Each row of a before or after table is a point. One or more steps were done to the points. Then noise was added and the rows were shuffled. The steps act on columns, c1 being the first. Name the steps. A step turns or swaps two columns, mirrors them in a line or flattens them onto one, adds a multiple of one to another, or multiplies or shifts one. Angles are multiples of 10 degrees, from the lower column toward the higher: turns from -170 to 170, lines from 10 to 170 but not 90. Use the fewest steps. Two steps may share a column if one is a turn and the other turns, adds or multiplies; they go together, in the order done. Otherwise the lowest column goes first.

Before (8 x 2):
array([[ 10,   5],
       [  2,   0],
       [ 40,   4],
       [-28,   4],
       [ 27, -17],
       [ 60,   4],
       [ 41, -17],
       [-20,  -3]])
After (8 x 2):
array([[  1,  -3],
       [ 39, -19],
       [ 22, -24],
       [-25,   5],
       [ 12,   0],
       [-20,   1],
       [ 36,  -7],
       [ 62,  -9]])
Steps: turn c1 and c2 by -10 degrees

Before (10 x 4):
array([[  6,  19,   0,  -4],
       [  4,  -6,  -3,   5],
       [ -3,  30,  10,  -1],
       [ 38,   8,  -6,   6],
       [ -5,   9,   5, -18],
       [ 23,  20,   0,   1],
       [ -7,  -8,  19, -10],
       [ 32,  -2,  -1,   6],
       [-22,  -4,   9,   5],
       [  1,  21,  -7,   3]])
After (10 x 4):
array([[ -5,  60,  -9,  -1],
       [  2, -12,   1,   5],
       [ 15,  -9, -24,   4],
       [-16,  40,  13,   1],
       [-19,  -4,  18,   5],
       [ -7,  38,   7,  -5],
       [-20,  17,  26,   6],
       [-13,  17,   6, -18],
       [  6,  42,   5,   2],
       [-15, -16, -13, -11]])
Steps: add -1 times c4 to c1; turn c1 and c3 by 140 degrees; multiply c2 by 2

Before (13 x 8):
array([[-10,   2,  21,   1,  -2, -16,   7,  15],
       [ 13,  22,  21,  15, -19,  -6, -25, -11],
       [ 19,  -8,   8, -10,   5, -17,   9, -17],
       [ -7,  -1,  10,   2,   2,  13,   7,   1],
       [ -1,  -6,   7,  11,   1, -13, -16,  -2],
       [ -8,  -9,  19,  -2,   2,  11,  -8,  -2],
       [ -4, -11,  -3,  16,  -5, -18, -17,  14],
       [ -1,   4,   8,  -8, -31,   0, -13,  15],
       [ 15,   8, -17,  -3, -18,  11,   2,   6],
       [  9,  12, -12,  11, -22,   5, -10,   9],
       [  0,  11,  -5,   1,  -7,  -7, -12, -21],
       [-16,   5, -16,   5, -10,  11,   5,   8],
       [ -7,  18, -16,  10,   9,  -1, -28,  -6]])
After (13 x 8):
array([[-15, -59,  -5, -12,   2,  -7,  -8, -18],
       [-12,  39,  -9,  14, -25, -19, -27, -13],
       [ -8,  11,  -8,  20,   2, -12,  -8,   4],
       [-11,   1,   9,   1, -17,  14,   2,   3],
       [ 12,  39, -22,  -7,  10,   3, -10,   2],
       [ 21, -52,   7,  14,  -8,  -7,  -9,  12],
       [-26,  39,   2,   7,  16, -12, -13,  -8],
       [-14, -39,   3,   4,  -6,  -6,  -9, -10],
       [ -7,  32, -15,  -7,  11,   5,  15,  -6],
       [ -2, -27,   6, -14, -19, -14,  12,  -4],
       [ -2,  37, -25,  -7,   4,  -3, -13, -12],
       [-11,   8, -26, -15, -18,  -4, -10,   6],
       [  1,  23,   5,  -1,  -9,  12,  11,  -2]])
Steps: turn c1 and c7 by -50 degrees; turn c2 and c6 by -40 degrees; multiply c2 by 3; turn c3 and c5 by -70 degrees; mirror c4 and c8 in the line at 140 degrees
